Rows are points. Each copy is the shape, with its points in the same order, turned, moved and blurred by noise. Some copies are also mirrored. Which?
In the rows, zero is written as 128.

Shape:
[[145 144]
 [115 113]
 [ 73 129]
 [143 165]
 [162 157]
 [ 98 100]
 [ 97  97]]
Copy 1, 7 rows:
[[134  91]
 [136 135]
 [ 96 156]
 [116  79]
 [136  70]
 [132 155]
 [136 153]]
Copy 1 is: mirrored
Copy 2:
[[130 156]
 [117 109]
 [ 70 113]
 [119 177]
 [143 169]
 [100  94]
 [109  93]]
Copy 2 is: only turned
Copy 3:
[[140 113]
 [134 149]
 [ 83 150]
 [129  81]
 [151  91]
 [125 177]
 [125 174]]
Copy 3 is: mirrored
Copy 4:
[[163 129]
 [124 133]
 [106 174]
 [181 150]
 [185 130]
 [ 97 133]
 [ 94 133]]
Copy 4 is: only turned

Shape:
[[146 108 115  90]
 [130 159 168 130]
 [112 150 143 170]
 [141 160  99 108]
 [183 154 141 151]
 [111  88 161 110]
 [175 102  77  87]
 [147  94 147 117]]
Copy 1:
[[133  91 108 106]
 [117 141 170  98]
 [119 164 160 143]
 [153 142 108  97]
 [178 127 173 122]
 [ 79  92 140 122]
 [167  77  82 116]
 [121  83 144 127]]
Copy 1 is: only turned
Copy 2:
[[ 82 105 143 118]
 [158 146 129 118]
 [145 156  99 151]
 [ 89 159 156 126]
 [145 139 164 168]
 [117  95  97 100]
 [ 54 102 168 146]
 [118  87 121 130]]
Copy 2 is: mirrored
Copy 3:
[[137 118 139  93]
 [134 185 149 151]
 [124 178 102 160]
 [133 169 119  83]
 [190 181 119 132]
 [115 118 157 155]
 [155 106 118  63]
 [153 117 142 140]]
Copy 3 is: only turned
Copy 4:
[[119 133 125  89]
 [122 156 172 158]
 [120 128 140 187]
 [ 93 167 110 125]
 [158 177 121 158]
 [129  98 171 111]
 [126 144  83  72]
 [150 121 146 109]]
Copy 4 is: only turned

Shape, 9 rows:
[[ 82 173 129 133 159 126]
 [144 144 136 101 140 102]
 [117 105 140 111 148 115]
 [124  97 142 113 105 109]
 [114 100 105 112 119 113]
 [144  96  51 125 104 133]
 [144 224 140 123 113 100]
 [145 101 139 130 125 153]
 [140  97 140 208 164 132]]
Copy 1, 9 rows:
[[121 106  78 124 161 160]
 [142 145 120 105 139 119]
 [ 97 126 145 115 142 130]
 [118 105 161 117 112 129]
 [ 91 115 137 111  99 117]
 [ 89 118 106 124  47  92]
 [214 121  73 118 135 138]
 [113 139 148 158 111 135]
 [ 98 115 129 202 161  88]]
Copy 1 is: mirrored
Copy 2, 9 rows:
[[151 111 142 108 154  97]
 [105 155 122 126 135 132]
 [ 95 127 152 139 154 148]
 [ 97 124 143 158 123 163]
 [ 93  97 118 142 135 157]
 [113  84  60 151 141 177]
 [155 176 104 122  90  77]
 [137 136 132 158 147 188]
 [152 124 138 210 207 143]]
Copy 2 is: mirrored
Copy 3 (9 x 6):
[[110 151 138 165 147  92]
 [150 152 125  92 133 116]
 [123 109 131  99 131 125]
 [132 123 144  96  96 146]
 [118 123 129 107 113 162]
 [131 127  97 132 110 212]
 [183 208 143 146 129 103]
 [145 103  98 113  86 128]
 [172  49 120 158 138 116]]
Copy 3 is: mirrored
Copy 4, 9 rows:
[[ 79 145 136 132 130  90]
 [136 115 106 127 156 110]
 [150 127 138 111 122 114]
 [161  98 141 130 109 131]
 [140 106 120 109  89 129]
 [125 120  72 110  75 182]
 [ 79  97  96 186 182 103]
 [152 141 136 127 129 165]
 [159 214 134 167 105 130]]
Copy 4 is: mirrored

Shape:
[[183 123 102 135 132 128 149 146 164]
 [128 140 100 144 123 127  96  61 155]
 [123 115  96 121 115 109 145 130 111]
 [121 169 107 161 132 140 172 149 123]
 [123 143 116  79 123 127 159 142 203]
 [113 114 166 160 132 152 113 136 104]
 [163 132  93 122 129 127 111  47 111]
 [139 113 104 157 136 103 112 134 119]
 [131 211 142 146 116  96 103 113 131]
 [118 114  92  80 132 130 109 112 123]
 [125 113 113  89 137 149 126 135 127]
 [154 141  98 102 117 145 152 123  94]
 [113 243  94  91 113 121 100 154 104]
 [143 113 106 110  86 130  93 149 109]
 [135 114  90 168  38 119 114 122 111]]
Copy 1 (15 x 9):
[[178 137 126 131 128 129 166 168 157]
 [158 121 121 113 174 150 100  91 145]
 [120 121 106 128 124 127 158 130 119]
 [135 180 116 173 150 109 161 134 123]
 [114 156 162  94 145 128 177 145 191]
 [131 139 151 174 110 158 101 138  92]
 [179 110 108  88 170 143 126  91 100]
 [140 113  99 143 126 133 117 150 125]
 [144 170 151 117 136  73  88 102 128]
 [114 123 120  78 139 160 139 143 130]
 [116 136 137 106 129 160 159 158 121]
 [143 156 110 102 123 135 176 137  94]
 [107 228 108  64 129  79 114 122 107]
 [134 135 110 103  73 148 129 133 129]
 [152 122  85 147  69 142 140  78 147]]
Copy 1 is: only turned
Copy 2, 15 rows:
[[169 133 108 148 103 127 135 165 157]
 [141 136 102 134 119 110  82  68 182]
 [129 110 100 112  99  97 126 132 117]
 [112 171  92 146 108 116 162 132 113]
 [121 132 105  80 115 118 151 164 208]
 [112 122 139 137 154 149 116 116  94]
 [182 131  98 116 106 110  92  64 143]
 [132 109 106 163 118  94 103 124 128]
 [117 199 144 134 141  71 102 110 142]
 [133 106  83  84 126 112  96 118 148]
 [129 114  89  89 132 131 113 143 138]
 [163 144  89  94  97 115 120 124 107]
 [108 220  79  81 131  59  80 147 129]
 [126 112 118 104  97 114  70 156 115]
 [109 124 141 142  34 114  79 107 113]]
Copy 2 is: only turned
Copy 3 (15 x 9):
[[187 113  93 144 110 130 167 152 158]
 [146 146 126 169 125 126 129  75 188]
 [122 135 122 112 120 114 185 127 154]
 [114 160  96 145  76 140 162 170 148]
 [153  95  85  92  99 111 117 155 204]
 [111 125 148 138 117 154 127 129  96]
 [161 164 105 147 134 118 162  53 157]
 [147 142 142 146 136 118 176 139 139]
 [152 193 143 145  71  97 108 130 153]
 [139 141 114  88 156 124 147 109 174]
 [134 127  97  90 142 142 144 128 149]
 [151 157  83  94 105 148 174 115 139]
 [139 243 131  81  85 122 119 151 177]
 [157 139 159  86 126 156 168 127 147]
 [144 136 182 128  76 154 205 101 162]]
Copy 3 is: mirrored
Copy 4, 15 rows:
[[156 127 135 114 113 140 158 170 172]
 [149 139 101 133 138 128 107  76 170]
 [133 106  91 123 109 142 158 128 117]
 [108 163 130 138 105 128 194 129 130]
 [ 91 105 140  76  85 152 140 132 186]
 [121 138 154 152 140 147 123 125  81]
 [190 143  85 102 145 137 125  81 141]
 [142 121  98 150 134 120 134 148 123]
 [123 178 124 120  85  73 110 101 128]
 [124 116  78  92 123 169 118 118 128]
 [117 122 111  93 124 177 131 137 122]
 [156 148 100  93 101 162 167 125 110]
 [ 88 213  73  90  48 113 125 119 116]
 [150 125  93 134  84 168 108 148 108]
 [175 115  97 192  64 152 136 107 122]]
Copy 4 is: only turned

Shape:
[[181 162 127  98 139 112 136  84 144 126  93 109]
 [125 186 123 121 154 109 188 105  82 124  90 103]
 [107 147  54 143  69  88 182 146  70 135 150 117]
 [ 81 126 142 166 136 135  84 161 149 106 147 163]
 [145 116 152  86 164 143 120 105 112 147 106 124]
 [103 108 181 136 147  86 142 153 148 131 140 145]
 [176 154 141 125 148 112 102  89 105 133  88 103]
 [136 161 153 101 137 129 118 118 157 144 143 112]
 [145 146 179 109 115 152 140 124 135  99 119 118]
 [ 81 149 118 143  99  71 157 125  64  99 195 120]
 [125  99 153 177 155 149 130 121 144 124 174 162]
 [114 122 104 161 134 101 148 178 105  98 179  93]
 [176 171 124  71 160 126 128 120 118 110 118 144]
 [149 138 164  82 148 147 115 107 122 129  95 103]
 [ 74 108  90 142 118  92 155 123 121  79 161 119]
 [138 171 142  95 172 140 135  88 128 152 109  92]]
Copy 1:
[[154 175 103 125 123  79 136  94 138 126  99 114]
 [ 88 141  70 163 144  69 132 129  99 124 100 115]
 [ 94  82 125 206  70  84 138 175 125 166 135 156]
 [157 103  98 125 150 170  93 155 205 128 150 160]
 [136 121  99  77 132 110 100  98 123 155  97 102]
 [165 105 117 133 175 125  90 131 141 138 174 130]
 [129 166 101 137 126 125 107  93 122 129  78  97]
 [139 170 127  94 143 111 119 130 156 151 136 126]
 [150 150 116  82 157 136 152 146 124 123 116 119]
 [ 95 104 109 174  97 125 108 178  99 119 187 161]
 [163 101  75 117 152 170 138 105 157 153 183 144]
 [129  81  93 167 110 128 125 189 147 125 176  92]
 [168 167  71  95 121  80 114 136 121 138  98 117]
 [132 149 110  71 138 104 116 111 127 135  89 101]
 [117  73 102 149 101  97 121 149 154  93 177 151]
 [101 174  87  96 136  90 113 107 142 141 114 101]]
Copy 1 is: only turned
Copy 2 (16 x 12):
[[144 142 136 146 126  76 151 142 171 107  95 115]
 [118 174 163 107 140  90 195  96 127 115 121 135]
 [159 190  73 103 105 114 169  96  72 183 159 153]
 [135  96 149 107 115 178  80 142 122 134 170 182]
 [ 90 105 146 140 146 108 138 146 146 139  96 116]
 [132  63 159 108 115 111 139 125 140 163 175 164]
 [134 136 161 155 126  91 116 118 138 108  83 102]
 [143 122 153 128 125 126 135 168 161 143 143 105]
 [147 113 165 151 138 112 157 181 122 121 132 146]
 [122 164 126 122  85 111 158 101  74 150 221 139]
 [129  77 125 157 133 181 128 113 148 132 170 155]
 [161 111 101  91 136 135 143 105  71 127 192 130]
 [114 156 136 137 173  73 124 155 158 121 126 124]
 [112 113 159 137 140 103 142 171 138 120  90 111]
 [123 123  82  96  82 130 154 122  99 118 184 171]
 [112 140 160 119 134 119 162 142 167 115 105  89]]
Copy 2 is: mirrored
Copy 3 (16 x 12):
[[184 142 135 107 105 128  97  68 121 106 159 135]
 [173 135 113 100 121 121 115 101  62  96 150  60]
 [118 110  73 132  80 118 175 154 105 145 194  53]
 [100 138 152 176 133 119 119 187 133 109 100 146]
 [175 118 133  79 151 109 110 119 131  86 137 149]
 [120 109 168 107 135 144 107 166 109 152 102 130]
 [197 125 142 126 132 104  81  99 119  97 174 129]
 [145 168 153 106 136 113 118 109 132 132 138 142]
 [173 140 186 111 110 116 149 117 120  99 119 131]
 [ 81 121 147 120 112 123 154 176  89 126 203  58]
 [108 100 163 158 177 153 146 140 135 111 118 142]
 [126 133 136 141 125 161 142 187 145 133 156  57]
 [182 165 125  97 117 149 119 116 101  82 164 156]
 [190 141 154  84 129  98 109 111 133  85 132 140]
 [ 73 110 132 126  91 145 132 156 136 100 147  69]
 [169 161 130  86 155 105 101  83 118  97 139 113]]
Copy 3 is: mirrored

Shape, 17 rows:
[[109 130 102 129  94 174 120 135 119 174 109 166]
 [169 155 146 101 113 144 101  96 147 115 175  96]
 [142 149 117 176 129  77 151  90 140 157  81 148]
 [147 113 141 148 127  97 196 112 149 157 137  99]
 [204  95 135 132 133 162 105 129 141 132 141 131]
 [169 125 115 112  96 173 144 101 118 121 175  96]
 [156 112 151  66 108 146 142 136 111 126 141 103]
 [113 124 141 178 161 127 190 109 137 127 107 129]
 [113 125 119 170 146  84 151 135 154 117 115 109]
 [ 95 150 149 180 131  97 180 122 182 184 113  93]
 [109 115 143 197 141 101 148 121 112 158 141 136]
 [190  83 128  96  94 142 107 109 126 115 141  65]
 [137 130  68 147 132 165 133 144 121 152 124 145]
 [128 131  84  95 152 165  96  91 118 183 146 132]
 [179 145 144  80 128 157 133 130 126 142 156  79]
 [169 127  82 134 124 124 112 138 116 152 152 163]
 [127 114  88 136 134 124 122 104 167 153 145 186]]
Copy 1:
[[ 95 144 137 115 130 116 123 131 187 176 123 112]
 [173 141 132 129 183 173 153 126 137 109 176  94]
 [110 121 125 146  83 126 138  71 123 101  86  98]
 [103  80 103 161 149 133 163  93 104 106 131 131]
 [162 116 160 170 145 165 159 159 124 169 144  97]
 [141 131  90 129 170 172 166 133 133 164 181 102]
 [142  92 131  89 167 155 141 154 115 145 173 130]
 [ 92 138 116 156 140  99 168 104  84 127  92 124]
 [115 134 108 177 129 103 124 116  99  88 115 130]
 [ 87  96 111 169 168  84 144  73 139  73  93 119]
 [117 129 129 175 121  78 146  78 112 137 135 128]
 [170  86 103 140 165 178 116 155 108 151 181  86]
 [124 153 105 148 120 127 139 148 167 164 109 135]
 [161 152 127 115 165 162 117  97 176 179 112 144]
 [174 101 118 105 185 161 170 146 138 128 156 121]
 [149 140 129 157  95 153 141 132 170 155 143 143]
 [103 161 151 173 118 170 122 103 158 140 118 143]]
Copy 1 is: only turned
Copy 2, 17 rows:
[[109 187 171 132  90 155 142 108 115  94  93 149]
 [192 142 124 117 104 110 147  76 170 127 113  94]
 [ 95 118 106 145 124 178 131  96  99 186  90 154]
 [130  71 109 147  81 153 145 124 141 145  69 123]
 [214 131 136 111 101 159  94 105 136 112 101 139]
 [193 149 105 134  69 123 156  98 139  92  98 108]
 [174 128 142 123  96  81 140 136 139 109  69 115]
 [ 93 112  91 137  82 184 121 149 122 148  98 106]
 [ 94  90 107 147 107 149 114 124 144 148 132 139]
 [ 52  76 123 147  84 170 130  94 162 144  73 113]
 [100  81 132 119  85 184 139 117 100 138 127 115]
 [210 117 115 125  68  78 110  94 140 115  97 141]
 [125 162 117 134 112 175 134 114 115  74 108 161]
 [143 173 132  59 103 149 170 100 150  99 101 170]
 [185 127 123 107 114 103 141 103 158  91  69 101]
 [167 136 142 128 132 167 149 113 116  98 120 167]
 [142 152 149 136 104 200 156 118 154 136 123 174]]
Copy 2 is: mirrored

Shape, 17 rows:
[[148  67 166 123  87  72 201 111 132 121 121 143]
 [ 93 101 149 163 152 117 114 169 150 124  96 173]
 [ 83 159 100 163 138 116 149 174  81 137 119 115]
 [121 118 106 124 129 163 152 116 134 130  94 179]
 [120  94 136 120 158  98 185 155 176 148 132 130]
 [142  98 143 116  86 138 123  93  81 164 133 106]
 [157 101 169 100 101  88 143 156 162 132 128 104]
 [161  93 140 120 101 164 108 183 112 157 161 145]
 [ 99 151 168 146 165 170 150 144 123 181 158 180]
 [ 87 142 146 148 139  97 142 140 156  98 108 120]
 [114  87 132 121 139  87 116 151 106 106 138 138]
 [ 94  78 120  95  95  92 106 127 159 120 151 157]
 [154 156  87  82 154 135 169 183 101 170 109 179]
 [123 126 136 150 166 137 155 168  96  84  99  98]
 [142  90 126 170  82 137 162  97 130 112 107 142]
 [152 143 137 126 104  85 110  96 168 133 178 113]
 [120 164 137 120  89 130 117 156  98 121 176  92]]
Copy 1 (17 x 12):
[[116  94 143 201 110  92 214 117 170 100 113 117]
 [ 93 111 151 161 149 171 121 159 117 144 119 133]
 [ 86 166 107  94  92 140 159 163  81 130 144 118]
 [140 125  91 165 125 168 135 121 103  84 100 117]
 [122 117  96 150 147 143 181 127 170 145 128 151]
 [160  99 140 130  70 117 165  82 109 109 134  77]
 [147 103 147 145  94 108 158 128 194 135 124 133]
 [184  86 134 152  79 152 131 136 119 130 186 127]
 [162 169 120 150 154 193 154 130 108 142 173  83]
 [ 77 156 135 127 130 139 136 134 153 122 106 128]
 [105  87 138 131 132 105 136 150 125 119 148 114]
 [105  76 106 168 113 109 100 120 163 126 134  89]
 [192 142  55 140 115 134 157 191  97 124 120 129]
 [104 136 145  87 120 150 165 153 116  76 133 160]
 [107 119 140 185  86 139 161  80 111  84 115 134]
 [138 152 136 149 105  74 112  71 171 136 147 122]
 [134 152 135  97  56 113 127 129 145 109 181 101]]
Copy 1 is: mirrored
Copy 2, 17 rows:
[[136  69 168 150 119  90 196 109 126 120 124 163]
 [131  96 126 153 190 119 102 166 187 123 147 151]
 [120 175  95 172 178 120 131 168 116 105 141 106]
 [128 124 116 125 182 162 131 104 148 134 102 163]
 [134 104 118 116 159 104 185 131 166 148 180 138]
 [119 111 146 140 120 118 119 116  74 172  92 116]
 [140 104 144 121  86  83 156 140 161 153 140 130]
 [136 108 107 132  99 154 101 170 110 177 139 162]
 [131 146 147 169 191 183 123 141 143 193 176 140]
 [122 134 142 147 160 102 131 130 184  98 149 105]
 [129 113 148 119 149  90 112 162 121 109 147 153]
 [ 86 106 139 114 129  78  99 110 143 131 153 180]
 [158 192  91 115 172 144 169 162 132 167 120 191]
 [150 132 129 122 162 145 143 181 141  83 127  89]
 [140  77 123 161 135 142 137  86 124 106 103 134]
 [155 139 148 134  95  82 104  74 138 150 168 123]
 [113 179 132 150  85 128 106 147 106 134 151 106]]
Copy 2 is: only turned
Copy 3:
[[ 94  95 125 132  99 117 220  94 151 112 145 128]
 [ 59  99 137 134 160 138 120 184 130 119 117 153]
 [115 135 114 189 157 110 118 167  72 112 124  85]
 [102 138  78 127 152 180 145 131 112 109 114 138]
 [ 76 127 115 147 183 114 193 141 162 147 150 135]
 [114 121 111 157  79 154 126  78 123 163 139  95]
 [117 128 145 111 117 103 178 128 176 156 135 105]
 [141 101 149 123 124 183 135 148 117 177 170 113]
 [ 77 160 153 172 178 180 122 136  95 138 180 155]
 [ 76 142 123 141 152  92 131 150 148  86 124 116]
 [ 98  73 127 117 148  98 128 129 117 130 129 114]
 [ 87 105  87  83 120 103 135 135 138 150 171 138]
 [151 155 107 129 193 150 175 146  56 168 101 140]
 [107 101 144 157 185 132 133 129 123  89  99  64]
 [114 101  86 153  96 161 159 116 158  88 129 129]
 [140 141 111 131 117  89 117 101 177 146 174 144]
 [152 150 146 147 119 113 100 121 111 136 173  72]]
Copy 3 is: only turned
